Each point is reached from the start by the listed moves, each made once or not at all, plus a little noise. Say if it took an odd or an even number of moves. Then give how often each move was made.

Moves:
(1): [-2.6 -6.3]
(2): [6.4 1.2]
Start: [1.2 1.8]
Points:
[-1.4 -4.4] -> odd (1, 0)
[7.6 3.1] -> odd (0, 1)

Moves:
(1): [ 2.6 -5.0 -1.3 -0.9  0.7  0.2 -2.0 -0.3  0.5]
(2): [ 1.6  5.5  0.6  2.0  1.0 -1.2 -2.8  0.1 -5.5]
(3): [-0.7  2.5  1.8  3.5  3.8  6.0 -3.1  0.2  5.9]
(4): [-1.8 -0.4 -0.1  8.0  2.7 -0.3  0.7 -3.3 -1.6]
(5): [-3.8  1.8 -0.2  0.6  3.6 -3.3 -2.4 -1.7  1.8]
(6): [ 3.1  0.8 -1.7  0.7  0.2 -2.3  1.0  1.7  2.5]
(7): [ 6.4  4.0  0.1  1.2  2.0  0.5  6.3 -3.3 -1.5]
(8): [ 0.1 -0.6  5.8 -1.5  4.4 -3.5  6.7  4.4  0.5]
(9): [ 2.4 -0.1  1.5 -0.2 -3.0 -4.1 -2.6 -1.6  1.0]
Start: [ 1.0 -2.0  0.5 -2.4 -1.2  0.8 -1.2 -3.3 -2.2]
Points:
[ 7.0 -6.4 -2.1 -1.9  0.1 -1.2 -2.5 -1.1  1.2] -> even (1, 0, 0, 0, 0, 1, 0, 0, 0)
[  4.9   0.0   5.1   6.2   8.3 -13.9  -2.8  -4.4  -2.4] -> odd (1, 1, 0, 1, 1, 1, 0, 1, 1)
[ 9.9 10.9  1.0 12.6  8.8  3.4  0.8 -7.5 -2.3] -> odd (0, 1, 1, 1, 0, 1, 1, 0, 0)
[ 3.7 -7.7 -0.9 -3.9 -1.4  1.2 -3.0 -3.3 -1.9] -> odd (1, 0, 0, 0, 0, 0, 0, 0, 0)
[15.1  2.8  3.2 -1.0  7.3 -5.3  8.2 -0.8 -5.4] -> odd (1, 1, 0, 0, 0, 1, 1, 1, 0)
[11.2  7.3  2.3  0.3 -1.0 -4.5 -0.3 -8.1 -7.9] -> odd (0, 1, 0, 0, 0, 0, 1, 0, 1)

Moves:
(1): [-3.0  0.7  1.8  0.5  2.9 -1.3  0.5 -0.8 -2.5  2.2  2.7  1.5 -2.3 -0.7
  1.5  0.4  0.5 -4.9  0.6  2.9 -2.8]
(2): [-0.3 -0.4  5.5 -1.7 -1.3  0.4 -0.3  1.6 -0.2  1.2  0.2  1.9  1.4  0.9
  1.5  1.3  0.5  2.2 -0.9  0.5  4.1]
(3): [-5.0  1.1  4.8 -0.7 -3.0 -2.9  2.7  0.5  1.2  3.4 -1.7 -1.2  0.3  0.5
  3.4  5.5  3.7  3.1 -1.0  4.1 -3.1]
(4): [ 1.2  2.8  5.0 -0.3  3.3 -5.6 -2.0 -0.9  2.8  2.1  4.1 -0.7  0.5 -1.9
  2.5 -0.7  3.3 -0.1  1.2 -4.8 -0.7]
(5): [-5.9 -0.7 -4.3 -1.2  0.1  0.6  2.2  3.5 -3.9  2.7  0.0 -4.4 -0.1 -1.3
  0.5 -0.9 -0.2  0.4  3.3  7.8  5.2]
(6): [-3.2 -4.1  0.9  3.2 -1.2 -0.7  3.0 -1.2 -0.5  5.1  2.0 -0.8  2.5  1.0
  4.7 -0.1  0.1 -0.2 -3.9 -2.3 -1.4]
(7): [-2.7  2.7  3.9 -0.9 -0.2 -1.6 -3.2 -0.9 -0.8  0.1  2.4 -0.4  2.6 -4.2
 -1.4 -1.3  2.6  1.6 -0.2 -0.4 -0.3]
(8): [ 2.2  2.0  1.7  4.2  1.5  3.4  2.1  1.2 -1.9  1.3 -4.0  1.1 -1.4  1.0
  1.5  1.0 -1.2  4.4 -0.6  1.9  5.8]
(9): [-1.3 -2.5  1.0  0.9  3.2  0.4 -2.0  1.0 -0.7 -2.3  0.5 -2.6  3.3  0.6
  1.9 -0.4  2.5 -1.7  1.8  4.6 -2.2]
(10): [ 0.1  4.1  2.9 -6.7 -2.3  0.8  2.8 -4.7  1.3  3.9 -0.1  1.7 -1.1 -2.4
  1.1  3.1 -1.3  2.3  0.7 -0.7  1.5]
(11): [ 2.7  3.0  5.7  3.2  1.3 -1.7  8.2  0.5  3.8 -2.0 -0.8  7.6  0.6  3.8
 -2.9 -0.5  0.7 -1.8  0.2  2.6  0.2]
(12): [-2.0  1.0  1.3 -0.7  3.2  0.2 -0.3  2.2  1.1 -0.1  1.5 -1.1  2.7 -3.5
  1.6  0.7  0.8  4.9  0.6  0.9  1.0]
(13): [ 2.5 -1.3 -0.8  0.5 -1.2  1.6 -0.9 -1.0 -2.6  2.2  0.4  0.2 -0.5  0.2
 -1.8 -0.7 -0.6  0.5  0.8  0.6 -1.6]
(14): [ 0.8  3.7  1.9 -0.2  0.4  4.0 -2.7  1.8  1.9  0.7  0.6 -1.6  0.0  1.0
  2.5  0.6 -2.8  1.9 -1.3  5.6  1.1]
(15): [ 0.4 -2.3  2.4 -2.7 -1.7 -2.3 -1.4 -1.7  0.1  2.7  2.7 -3.0 -0.6 -2.6
  3.3  6.5 -4.1 -0.1 -0.6  3.0 -0.1]
(16): [-0.7  0.5  3.7  1.6  0.9  0.0  3.2 -1.0  0.7 -1.8 -2.3  1.8 -2.1  1.3
  1.7 -3.2 -1.3  0.6  1.7  2.3  0.4]
(17): [-4.1 -2.6  3.1  2.4  3.9  3.4  3.3  0.3  4.7  1.8  2.0  0.5 -4.5 -3.4
  1.4  1.3  3.5 -1.4 -4.3  0.5 -0.9]
(18): [ 2.2  0.7 -3.9 -1.6  1.5 -1.3 -1.9  1.2 -0.6 -0.3 -1.6  3.5  3.1 -1.0
 -0.6 -2.4  0.4  0.6  1.4  0.2  3.3]
(19): [ 1.2  3.2  3.7 -1.6  2.7 -1.2  1.5 -2.2  1.2  0.9 -3.0  3.2  1.3  3.8
 -3.8  0.6 -2.3  1.3  0.1  2.9  1.8]
(20): [ 1.8 -3.2  0.3  1.7 -1.2  1.9  0.9  1.1 -0.4 -1.3 -2.2 -0.9  0.7 -0.5
  0.2  0.1 -1.9 -1.7 -5.6 -2.1 -4.8]
Start: [ 1.3 -0.3  0.2 -0.6  0.6 -2.8 -1.9  2.3 -1.2  0.2 -0.2 -1.8  2.5  2.5
  0.3  2.5 -2.0  0.7 -1.6  0.5  1.0]
Points:
[ -7.2   1.3  18.5 -10.6   4.8  -1.8   4.7  -2.3  -4.0  14.2   1.1   4.0
   0.5  -7.5   4.3   7.5  -6.2   2.0  -4.5  18.0   6.6] -> even (1, 1, 0, 0, 1, 0, 1, 0, 0, 1, 0, 0, 1, 0, 1, 1, 1, 1, 1, 1)
[-12.1   6.5  16.1  -1.1   1.6  -5.5   6.2  11.7   0.7  10.6   2.5   1.8
  15.5  -0.5   9.5   5.2   3.8  13.5  -3.1  19.6  11.1] -> odd (0, 1, 1, 0, 1, 1, 1, 0, 0, 0, 1, 1, 0, 1, 0, 0, 0, 1, 0, 0)
[-5.5 -2.9 25.4  7.5  3.8  6.0 13.3 10.1  1.7  8.6 -4.8 -2.2 -0.4  3.9
 13.4 13.1 -3.2  7.1 -8.0 31.9  5.0] -> even (0, 1, 1, 0, 1, 0, 0, 1, 1, 0, 1, 0, 1, 1, 1, 1, 1, 0, 0, 1)
[ 6.4  9.4 14.0 -7.8  1.8 -3.5  0.1 -6.8 -3.7  9.1 -5.6  6.1  3.6 -1.5
  0.2  6.0 -9.7 11.9  1.7 10.2 11.4] -> even (0, 0, 0, 0, 0, 0, 1, 1, 0, 1, 0, 0, 1, 0, 1, 1, 0, 1, 1, 0)
